Rows are points. Each table stands for the endless flat space through its points: a line for two points, a plane for three, and so on. The two share one point or none. Which?

First (2 x 4)
0:  -4 -15   3  19
1: -39   5   3  54
Second (2 x 4)
0:  -6 -23 -13  39
1: -16   2   7  29
They share: no point

First (2 x 8)
0:  25  23  33 -16 -42  -4  27 -11
1:  21  27  33 -16 -58   2  15   7
Second (3 x 8)
0:  27  18  37 -13  -8 -13  30   6
1:  21  27  40 -22 -32 -13  39 -18
2:  37  12  20  -7 -46   5  24 -32
They share:  27  21  33 -16 -34  -7  33 -20

First (4 x 11)
0:  44   1 -33   7  32 -51  -8   4  26 -15  -6
1:   4  -3 -55 -15  11  -8   0  18  22  13  14
2:  34  33 -63  -3  32 -46   6  27  69  -9  -3
3:   6  21 -71 -15  16 -14  10  31  53  11  13
Second (4 x 11)
0:   9 -29 -52  29   9 -16   1  10  13 -31   0
1:  29  -5 -36  13   3 -30  12  14  18  -8  17
2:  31  -5  -6 -10  57 -25   8   2  11  31  11
3:   4 -33 -45  27  17  -7   9  15  18 -24   0
They share:  28  -9 -33   9  23 -31   0   3   9  -3   9

First (4 x 14)
0:  -3 -19  31 -12  15  15  48  -2  -4  19  48  40  31  32
1: -13  -5  43   5  49  40  49   2   6  22  37  10  18   8
2: -37 -33  39 -15  53  44  53  38 -14  26 -11  18 -34  -8
3: -24   2  25  45  51  57  15 -11  32 -20   0 -35  19  14
Second (2 x 14)
0: -14   2  43 -14  -4  27  22  -5  -2   1  -5  36  24  51
1: -14  -5  36  -7   4  27  25  -4   1   0   3  29  23  44
They share: -14 -19  22   7  20  27  31  -2   7  -2  19  15  21  30

First (4 x 20)
0: -26  -4 -61   7 -51  34 -30  -9 -31   4 -63  16 -44  38 -12   9 -20  11 -18 -50
1:  -5  23 -13  36 -16   8   3  34 -70  -9 -28  17 -36  30  19 -17  -7  50  -5 -34
2:  21  11  -1  38  -6 -10  19  38 -72   1  -6   7 -40  30  21 -43  13  56  31  -8
3:   8  10 -40 -12 -20  -2 -19 -35  -4  24 -22  36 -36  14 -25 -21 -15   0  -6 -12
Second (3 x 20)
0:   5   9 -29   3 -26  20 -25  23 -35  16 -21  56 -21  20  12   1  -8   9   2 -13
1:  -4  50   5  -5  24 -49  28 -21 -39  -9   8   5 -51  27 -12 -61 -28  38  -8 -16
2:  40  44 -14  23  -1 -20   5 -17 -25  41  -6  46 -46 -10  -3 -44  -8  49 -23 -43
They share: no point

First (5 x 24)
0: -22  -9  30  26  11  30 -14 -42  22   7  40  50  12  26  20 -19  38 -23 -22  -5  37   7  -9 -29
1:  -8   6  14   9  30   5 -22 -46  29  13  29  52 -14  38  27 -33  27 -28 -25  -3  12   1  17 -15
2:  29 -50  23  65   5 -22  37  14  18  70  22 -22   9  12   4  -2  46  55 -36   0  67 -44  23 -47
3:  12   7   2  34  33   2  12 -22  22  15   8  38 -10  38  10  -5  32 -13  -6  19  21 -17  35 -33
4:  19 -11  39  36  26 -21   5 -30  -3  42  31  12   7  38  -3  -6  25  28 -39  20  70 -26  27 -11
Second (5 x 24)
0: -19   1 -15  36  20  26   1 -12  13  56  16  31 -21  42  -3  -2   4 -18  -3  -2  57 -11  46 -23
1:   3 -38  28  15  20 -16  39 -48  24   7  26  53  -4  13  47 -13  31   3 -37   5   5 -21  12  -9
2:  -3  27 -19  38  11  31  16 -24  14 102   3   5 -17 100 -12 -14  18 -38  -1   3  77  19  48  -7
3:  29 -13   5  62  30   6 -59   6  -3  34  29  17 -12  31 -10 -20  22  28  -4 -34  68 -46  34 -91
4:  25 -21  27  42  33  -5 -44  -6  20  18  24  19  14  27   5 -26  38   6 -30 -15  48 -28   8 -71
They share: no point

First (2 x 24)
0: -48  20 -55  -6 -20  -2   5  13 -52  39  -8  25   5 -16  -2  15 -14 -10 -14  19  -1 -32 -41 -25
1: -41  16 -47  -2 -20 -11  11  17 -44  32  -1  24   0 -15 -10   8  -6  -8 -14  22  -4 -25 -34 -21
Second (2 x 24)
0: -17   0 -13   6 -14 -39  25  33 -28  24   3  10 -18 -27 -20 -18  -2 -12 -10  22 -14  -3  -6  -9
1: -42  20 -58   6 -29 -14  20  13 -28   9  28  40   2   8 -35  12  28   8 -20  37  -4 -23 -41 -19
They share: -27   8 -31   6 -20 -29  23  25 -28  18  13  22 -10 -13 -26  -6  10  -4 -14  28 -10 -11 -20 -13

First (5 x 24)
0:   3   8 -31  28  -8   0 -33   0 -12 -46 -11  49  26 -41  27  -6  42  -8 -36   6   8   9  46 -17
1: -17   3 -29  14  11   0  17   8   0 -38   3  17  33  -9 -14 -12  35   0  -4 -11  27 -21 -10  15
2:   1  26 -33  47   0  -8 -11  10 -12 -33 -18  62  21 -46   2   3  49  -5  -6 -21  20   8  29  -2
3: -21  -8 -17 -17  -1  10 -13   8 -15 -44  -8  -5  38  -3  28 -15   8  -4 -44  14   1 -28   4 -13
4: -15 -44 -43 -28  -9 -10  13 -14  43 -51  59 -28  35  28  -9 -44  49  31 -30  29  17 -11   7  34
Second (5 x 24)
0: -11  -5 -42 -36  -9 -44 -25 -18  19 -35 -24   6  24  -4  57 -23   6  16 -49  -1  -6   4  30  -5
1:  -7 -14  -5 -18  -3   9  -1  29  38 -32  26 -27  25 -19   7 -64   8   3 -36   2   0   4  16  10
2:  11 -23 -20  26 -23 -26  27  22   7  -1  36   8  18  26  -3 -23  12   4 -13 -13  16  14 -16  25
3:  14   1 -32  26 -47 -17 -18   4 -29 -22  24   5   6  29  -9  25  63  55  -1  14 -17  -1  26   4
4: -28  10 -69 -18 -38 -37 -23   7 -30 -40 -11  27  13  28  23   2  68  54 -27   3 -26  14  24   1
They share: no point

First (5 x 24)
0: -16  37 -63  16 -43  10   4  15   5  -6 -13  10   7  -8  14   1 -28 -40  31  -3 -10 -36   9 -33
1: -43  55 -48  37 -55  36 -14  13  32 -23  -4  -1  -7   4 -15  15 -25 -41  15  22  -8 -41  -7 -18
2: -37  38 -38   7 -45  20 -63  -8  37 -36  15  -8   4   8  -4   1  -9 -23   4   8  -1   2 -13 -20
3: -11  52  -8  33 -23  55  11  64  57  17  11   3 -20  21 -20 -20 -38 -39   2  -3  53 -20   4 -23
4:   8  18   1 -12  -3  33 -35  42  54  22  26  10   2  37  17 -46 -37  -6 -14 -32  67  33  16 -42
Second (4 x 24)
0:  12  17 -33  23 -14  52 -39  25  32  39 -22  40 -13  -7  -5   6 -12 -35 -13 -70  69  39  -4 -33
1:   6  45  -7  17 -72  34  -1  15  26  11  34  -8  23 -11  25  -2  10 -21  19 -30  51   7  20 -21
2:   6  40 -21 -21  -6   5 -25  35  31 -35  15   4   6  40  31 -22 -25 -46  17  27   4 -24  21 -29
3:   9  50   1 -15 -27   6  -7  36  33 -44  23  -2  19  41  47 -14  -6 -48  29  37   4 -34  41 -15
They share: no point

First (3 x 24)
0:  -3  18  18  -8  -6   5  29  20 -27   1 -34 -12   5 -34  -4  -1  30 -26  -7  11  -6   3  31 -27
1:  -9  26 -15 -13   7  40  51 -13   8  42 -40  -8  15 -35 -23  -6  -1  -5  26   7  11 -24   8 -20
2:  -2  15  16 -18  -4   5  42  23 -22   5 -43  -1  10 -38   0   9  21 -12   0  15   2   5  19 -29
Second (3 x 24)
0: -12  25  -6  10 -30  12  28  27 -39  -2 -21 -19   4 -18 -26   0  29 -20   4 -14  -5  -7  29 -28
1:  13  69 -20  13  -6  15  30  -1 -47  -8 -13 -28 -17 -45  -4  28   1 -47  -1  15 -40   1  64 -19
2: -11  33 -12  17 -38   7  26  31 -47  -8 -17 -20   3 -13 -28   8  29 -23   3 -21  -8  -7  36 -31
They share: no point

First (2 x 24)
0:  -6 -23 -18  14 -32   1 -20  36   5 -52 -11   5  52  34 -48  43  11  23 -35  -4 -10   9   1  10
1: -30 -11  18 -14 -16 -23 -32  32  -3 -20 -39   9  20  14 -24  27  11  35 -19   8 -22  33   1  34
Second (3 x 24)
0: -45   0  11  -4 -24  -8 -59  26  -7 -51 -26  23  48  33 -17  32  22  -2 -33 -17 -56  25  -1  43
1: -33 -16  -1  -4 -28 -12 -39  28   9 -37 -34   3  28  21 -23  46  20  22 -35   1 -28  19  -3  23
2: -18 -31   2  -7 -22 -21 -15  37   9 -13 -40 -12  19  18 -29  40  -1  49 -14  25  -4  31  -9  17
They share: no point
